Each row of a before or after table is a point. One or more steps were done to the points. Then noise was added and the rows were shuffled. The steps act on how far a point lies along the listed directions, d1 being the first. What was done? A step turns or swaps two directions, mirrors them in a line or flattens them onto one, adds a multiple of one to another, or multiplies one. Angles are multiples of 10 degrees, from the lower direction toward the higher: turns from -170 to 170, lines from 10 to 170 but not 90. Use the fewest steps. Two steps may share a direction if one is a turn and the other turns, adds or multiplies; they go together, in the order done. Otherwise the lowest direction goes first.

Directions:
(1): 35,-13
(2): 13,35
Before:
-20,-23
14,22
-5,6
-17,13
1,2
12,-35
-23,-16
11,5
-6,30
After:
56,-52
26,-1
2,2
-53,-6
-18,10
23,18
-40,-17
-55,30
-36,40
Steps: multiply d1 by 3

Directions:
(1): 3,-48,-17,-11
(2): 28,-9,5,43
(3): 21,-9,42,-21
(4): -38,-16,26,18
Before, 8 rows:
-23,1,2,-13
-24,5,-12,5
40,-5,-6,18
20,-10,16,14
34,-3,19,-35
-8,2,2,-22
22,11,-14,12
21,60,-6,-9
After, 8 rows:
7,3,-29,-5
16,-1,18,3
47,-31,-28,-4
-19,0,-10,-23
-5,11,-28,-26
2,-1,0,27
26,4,12,-45
4,-4,20,14
Steps: turn d2 and d3 by -40 degrees; turn d1 and d2 by -160 degrees

Directions:
(1): -1,-19,-46,-36,34,16,-15,5
(2): -14,-24,0,45,35,24,28,-5
(3): 3,-45,-27,1,-39,-19,25,-10
Before, 13 rows:
1,1,-20,-12,4,0,-6,8
0,-32,-12,4,14,10,15,-11
11,22,5,-25,5,0,-19,9
0,25,10,-5,26,6,-19,12
7,-9,-17,-11,26,16,-12,8
7,-21,-17,-17,24,9,-3,4
0,37,34,15,8,-3,-6,7
1,4,-7,-5,30,12,-5,1
5,-2,-7,-8,9,1,5,0
-2,8,14,4,-13,-7,-8,-4
-6,10,-5,-9,26,10,-1,7
-1,4,-34,-34,10,6,-20,-4
1,33,22,-3,15,6,-14,-1
After:
9,-19,-14,-10,-12,-6,7,1
-1,7,-15,-4,18,10,-5,10
9,15,-8,-25,31,18,-28,13
7,-15,-2,-5,-58,-36,14,-6
10,16,-4,-26,14,1,-22,4
9,0,-13,-24,-21,-19,-8,4
3,9,0,-9,17,5,0,2
-3,-15,4,11,-24,-12,9,-10
10,-9,-9,-16,-38,-25,5,-12
-1,14,-7,-28,7,0,-10,8
7,14,1,-23,46,19,-25,13
0,23,18,-13,41,22,-20,0
-7,7,-25,-16,37,20,-16,-2
Steps: turn d2 and d3 by -120 degrees; add -1 times d1 to d3

Directions:
(1): -28,23,-39,11,0,15,41,18,13,-23,29,10
(2): -51,-22,-19,-7,-30,-11,-23,23,-33,6,-10,-8
(3): 17,-2,13,-4,-6,-58,21,16,-14,-31,18,-27
(4): 43,6,-45,40,-26,-5,-9,11,-6,15,-12,-6
(5): -18,10,10,20,-1,-17,-31,24,60,-13,-16,-9
(6): -3,-34,-25,-4,8,-16,-17,-27,25,20,50,-10
Before:
3,24,-52,27,-18,12,29,33,-9,-27,12,1
3,-28,-59,31,-18,-5,-45,22,26,31,-17,-8
6,-12,40,-36,3,-14,8,-3,-29,11,-8,-10
-46,-34,4,-6,6,-1,-60,-4,34,10,13,-22
-25,-9,35,-12,2,7,-9,-21,-11,-7,-14,12
2,7,14,-37,2,-5,35,-17,-48,-9,38,-10
21,-14,49,2,34,-6,-22,-17,44,10,-7,10
-11,5,38,7,7,-31,13,11,8,-34,-4,-12
5,-1,-24,24,-24,16,-32,-7,5,30,-38,5
-47,-25,-35,4,-5,5,-38,-6,8,14,5,-3
11,4,2,-3,-6,-9,20,17,-49,1,-17,8
After (11 x 12):
-39,3,43,-34,28,12,21,0,13,-35,23,5
18,-36,34,-46,35,15,3,-36,-26,20,1,8
1,-30,-30,23,-32,-15,-15,14,-45,26,-12,-1
2,40,-4,30,-1,-14,-16,16,62,-17,8,-20
6,-16,27,-21,9,21,-16,-43,-19,27,-21,12
39,-11,-26,9,0,18,14,-24,-38,16,30,-10
13,11,26,11,21,-11,-1,16,27,4,-13,7
17,5,-20,31,-15,7,1,-11,-3,2,-11,10
39,17,-12,27,-15,-11,-6,18,26,9,-11,-14
8,-3,-6,31,-13,-32,24,15,-23,-24,4,-18
19,2,-12,-4,29,37,17,-39,-12,7,13,13
Steps: mirror d1 and d4 in the line at 160 degrees; turn d3 and d5 by -20 degrees; turn d2 and d5 by -160 degrees; multiply d6 by 0.4
